Rows are points. Two turns around zero, p and q, are shown by what they do to some points. Where does a point land after both, in the order given? Backwards means that the second turn is done in reverse. Each puzzle has new turns, and all numbers are rounded.
(in the rows, 128 means zero)

Turn p:
[128  90] => [136  91]
[141 172] => [132 174]
[114 122] => [116 119]
Turn q:
[ 82 161] => [ 72 138]
[146  93] => [159 104]
[147 121] => [148 130]
[148 114] => [152 124]
[116 150] => [108 143]
Where do these land?
p, then q: [134 155] => [116 153]
q, then p: [110 115] => [122 107]
q, then p backwards: [156 138] => [153 144]
p, then q backwards: [160 134] => [161 126]
p, then q backwards: [80 98] => [ 74 110]

Turn p:
[140 142  99 123] => [127 143  98 120]
[117 111 196 104] => [147  81 181 114]
[152 136 178 112] => [174 102 149 116]
[123 113 113 138] => [111 129 121 143]
[134 111  93 124] => [106 125  96 135]
[106 178 114 131] => [126 176 133  99]
[124 106 104 163] => [106 140 119 168]
Turn q:
[129 115 147 146] => [146 112 145 131]
[125 159 121 132] => [117 153 132 145]
[123 165  93  86] => [ 85 169  99 120]
[120 100 126 164] => [145  91 130 151]
[180 134 135  84] => [151 167 108  80]
[121 120 105 158] => [131 111 115 161]
[ 99 103 170 126] => [123  93 168 107]
Where do these land?
p, then q: [101 119 145 140] => [130 119 162 125]
p, then q: [147 106 136 136] => [149 110 121 140]
q, then p: [152 123  96 158] => [132 150  96 160]
p, then q: [ 97 161 152  98] => [115 146 146  76]
p, then q backwards: [120 165 160 132] => [152 139 170 127]
q, then p: [150  94  79 104] => [ 89 133  73 122]
